Each row is a point. Two turns around zero, p and q, are shown by what they do to some points. Where does a point land after both, in the order given? Backwards means that the second turn is done in reverse. Each puzzle has new turns, and all numbers are rounded.
In the rows, zero is written as 128.

Turn p:
[152 158 131] => [117 164 122]
[115 130 156] => [115 124 156]
[136 112 165] => [140 134 167]
[143 140 107] => [130 142 104]
[103 114  77] => [133  90  84]
[119 115 131] => [133 114 135]
Turn q:
[136 116 199] => [ 88  70 146]
[136 135 123] => [138 126 123]
[135 134  99] => [148 145 113]
[133 114 106] => [127 146 108]
[132 138 130] => [137 122 130]
[ 95 131 110] => [130 160 147]
Where do these land?
q, then p: [129 113 133] => [121 114 124]
q, then p backwards: [152 135 111] => [140 116 103]
p, then q: [142 117 138] => [134 109 124]
q, then p: [148 176 129] => [172 154 137]
q, then p backwards: [131 112 123] => [128 143 119]
p, then q: [ 66 116 134] => [ 67 146 128]

Turn p:
[123 129 161 112 122 112] => [102 113 147 119 117 115]
[142 131  72 127 111  95] => [133 112  81 168 150 116]
[128 122 155 137 178 147] => [157 137 152  82 122 122]
[143 137 160 117  97 148] => [107 123 145 135  89 150]
[108 133  86 120 162 143] => [146 164  93 111 147 117]
[105 122 123 166 104 146] => [130 151 150 153 151 156]
[139 105 161 117 128 128] => [117 103 145 104 118 140]
[137 147 107 127 122 104] => [131 121 110 153 128 106]
Turn q:
[117 150 107 117 126  98] => [ 87 126 124 122 146 129]
[132 129 115 121  99 129] => [116 121 123 112 113 109]
[150 155 134  97 109 117] => [ 96 150 122 141 113 100]
[101 135 189 140 129 108] => [133  97 142 189 140 125]
[154 125 124 138 155 114] => [140 154 115 129 155 130]
[ 81  98 102 138 169 155] => [150 114 160  97 137 188]
[137 130 124 156 114 129] => [139 114 101 123 129 122]
[155 104 104 132 120 121] => [141 139 119  96 139 106]
[126 125 152 113 129 181] => [151 137 145 141  79 141]
Where do these land?
q, then p: [147 136 107 151 152 166] => [136 146  91 143  96 147]
p, then q: [129  88 114 112 107 116] => [144 126 153 101 128 159]
p, then q: [117 132 165 113 169  92] => [108 133 170 148 160  95]
q, then p: [138 118 131 164  95 136] => [131  94  96 135 145 139]
q, then p: [152 165 125 116 117 128] => [119 152 121 160 146 114]
p, then q: [102 151 143 105 140 151] => [ 83 119 129 146 114 124]
q, then p: [110 105 111 134 116 107] => [118 112 124  92 136 122]

Turn p:
[125 138 122 111 140 156 140 108 139] => [128 142 149 150 138 128 153 115 122]
[138 145 106 178 114 120 137 152 103] => [157 145 100 125 141 143  92 150 156]
[145 150 225 107 118 140 128 122 118] => [140 135 173  57 123  85 166 148 118]
[139 119 129 105 120 113 157 125  92] => [145 142  93 121 107 108 149 119 123]
[128 105 108 124 120 140 119 141 144] => [116 111 122 148 123 151 133 142 121]
[136 130 139 139 174 137 157 122 146] => [131 127 131 138 180 105 138 119 116]
[122 140 106 120 132 118 122 143 142] => [100 139 121 139 130 137 117 128 132]
[ 78 115 136 155 126 114 102 139 118] => [133 113 140 127 109 126  71 134 107]
[132 122 105 132 119 113 153 112 141] => [128 120 111 156 128 116 133 119 152]
[136 115 104 110 117 127  65 116 138] => [100 105 139 120 101 180 128 105 132]
Turn q:
[ 98 126 110 147 141 123 126 118 145] => [126 136 133 163 125 113 144 116 142]
[130 107 129  96  98 125 127 110 134] => [134 140  97 126 120 125  96 118 109]
[105 115 131 101  89 111 112 157 113] => [110 121 103 125 156  95  95 145 109]
[137 158 118 124 114  93 145 133 152] => [128 138 109 110  99  97 145 147 141]
[132 101 150 147 164 131 112 158 122] => [131  99 153 117 167 131 136 102 142]
[121 131 143 133 120 153 141 120 128] => [124 116 140 138 110 143 111 130 127]
[145 156 131  78 120 148 107 132 136] => [103 155 105 100 129 155 102 144 144]
[149 157 149 161 111 150 114  85 107] => [137 156 184 122 101 150 116 142 105]
[128 152 121 143 160  94 157 119 121] => [119 123 133 122 106 119 185 126 122]
[135  75  97 149 163 151 140 148 121] => [168  95 121 157 166 153 151 110 137]
Where do these land?
q, then p: [149 136 131 147 138 137 115 154 120] => [112 123 130 118 147 117 149 138 105]
q, then p: [100 107 146 138 148 146  77 153 125] => [119 104 163 117 162 112 108  96  99]
q, then p: [ 68 135 107 139 143  86 140 156 131] => [129 109  93 157 137  80  80 124 134]
q, then p backwards: [110 134 142 127  96 108 137 109 110] => [ 89 116 144 107 134 121 132 144 124]
p, then q: [144 141 145 112 143 136 135 126 125] => [109 120 116 120 111 136 145 126 121]
q, then p: [143 137  61 102 140 148 128 148 131] => [116 155 113 169 178 154 130 150 131]
p, then q: [125 137 124 140 133 149 137 104 147] => [134 116 154 117 113 129 135 107 137]
p, then q: [157 121 135 121 126 114 138  64 119] => [160 139 106 122  78 129 131  95 115]
p, then q: [126 107 148 141 140 144 142 123 119] => [143 117 127 104 140 137 143 122 111]
p, then q: [159 125 141 113  74 111 132 143 151] => [133  97  84 142 120  96 110 137 155]

Turn p:
[135 141 118 148 132 146 113 122 150 135 159] => [135 114 116 125  99 105 148 108 120 122 140]
[134 107 137 148 147 142 135 145 137 105 147] => [144 132 113 147 139 131 150 117 125 140 161]
[132 130 118  96 120  98 140 147 146 145 135] => [112 141 169 120 117 116 115 140 120 148 137]
[129 156 116 109 119 136 135 147 125 107 105] => [141 113 144 115 153 119  98 137 124 112 137]
[148 132 117 149 107 143 147 116 119 124 151] => [144 133 113 137 119 116 143 137  91 112 123]
[120 116 109 111 102 149 104  95 122 140 134] => [ 99 110 116 139 126  98 136 133 127 119  91]
[102 115 164 100 106 123 144 126 134 119 107] => [101 143 147 162 146 146  99 127 139 114 126]
[130 134 124 126 154 131 127 108 116 134 102] => [138 113 114 120 123 142 118 147 151 132 115]
[132 131 151 113 148  92 106 145 143 111 117] => [130 126 148 121 135 148 104  98 142 163 137]
[139 132 107 152 107 118 130 135 143 140 115] => [112 135 114  98 120 125 120 133 103 123 139]
[ 92 119 127 144 139 106 129 104  99 140 110] => [125 160 108 116 129 143 128 136 163 123  96]
[143 124 146 140 154 153 126 147 103 135 152] => [154 114 134 134 132 146 176 126 131 127 136]
Turn q:
[111 151 113  94 117 100 112 102 133 126 108] => [137 121 143 140 151 158 125  84 143 115 114]
[155 101 108 154 108 142 129 126 149 131 129] => [131 141 101 151 110 106 163 132 117 125 130]
[122 148 165 131 113 144 112 117 111 108 134] => [ 85 130 130 134 116 137  99 129 142 137 115]
[122 121 123 105 130 125 108 147 113 158 140] => [147 150 159 126 129 128 116 140 124 106 123]
[156 118 119 147 108 122 113 148 145 120 105] => [139 119 116 177 121 122 143 139 118 134 129]
[120 123 113 107 134 125 143 118  94 117 125] => [129 111 137 108 145 104 116 112 133 113 116]
[149 147 125 143 130 134 108 113 125 131 105] => [131 127 117 148 114 134 116 109 109 145 110]
[107 126 115 113 133 101 143 115 137 134 110] => [154 115 124 117 147 142 134 108 146 119 133]
[111 155 114 148 148 147 106 127 144 107 148] => [ 99 136 120 117 146 156 140 138  98 144 107]
[114 132 113 140 121 140 146 154 139 137 143] => [134 135 136 115 130 125 158 155 134 141 121]
[145 105 165 113 134 106 152 145 110 134 155] => [127 133 146 118 127  99 104 144 143 124 178]
[104 143 145 141 143 104 148 104 137 126 135] => [125 131 109 102 146 149 119 115 148 149 145]
[155 120 136 106 156 147 144 138 130 154 137] => [141 129 151 105  97 116 128 129 104 123 153]
[121 103 139 149 114 153 128 137 124 107 119] => [110 114 103 136 113 116 131 156 136 118 117]
Where do these land?
q, then p: [122 138 126 126 128 110 110 144 110  92 128] => [128 130 111 119 136 145 146 116 163 141 139]
p, then q: [116 134 102 123 112 113 116 141 111 143 127] => [136 103 150 123 135 147 113 118 139 122 138]
q, then p: [160 120 129 124 128 153 103  98 122 137 131] => [135 140 115 119 138 120 110 116 118 105  87]
p, then q: [144 131 136 127 111 156 134 130 127 115 124] => [120 123 111 124 139 105 116 142 115 121 126]
p, then q: [120 112 178 150 114 129 118 117 108 140 137] => [111 104  99 104 107 125 141 115 134 145  97]
p, then q backwards: [129 143 121 126 132 125 132 146 130 108 158] => [152 125 110 117 132 111 141 132 122 148 132]
q, then p backwards: [137 134 134 113 118 115 135 145 123 138 119] => [127 140 135 105 144 130 134 134 132 122 138]
p, then q: [121 135 106 118 150 122 150  77 144 134 127] => [148 140 134 183 135 135 151 141 135 136 117]
q, then p backwards: [137 140 144 138 139 124 145 120 225 139 119] => [164  96 169 180 175 136 135 153 145 152 140]
p, then q: [122 143 102 125 173 124 137 139 113 128 121] => [137 129 158 144 114 132 149 129 112 127 164]
p, then q backwards: [118  86 131 133 130 118 145 152 112 120 129] => [120 137 118 147 119 104 119 136 150 126 164]
q, then p: [113 127 134 114 113 145 109 133 122 136 124] => [122 119 122 131 146 136 110 114 125 112 140]
q, then p: [126 123 120 147 116 131 131 122 118 136 119] => [122 127 123 108 123 127 113 137 119 134 130]
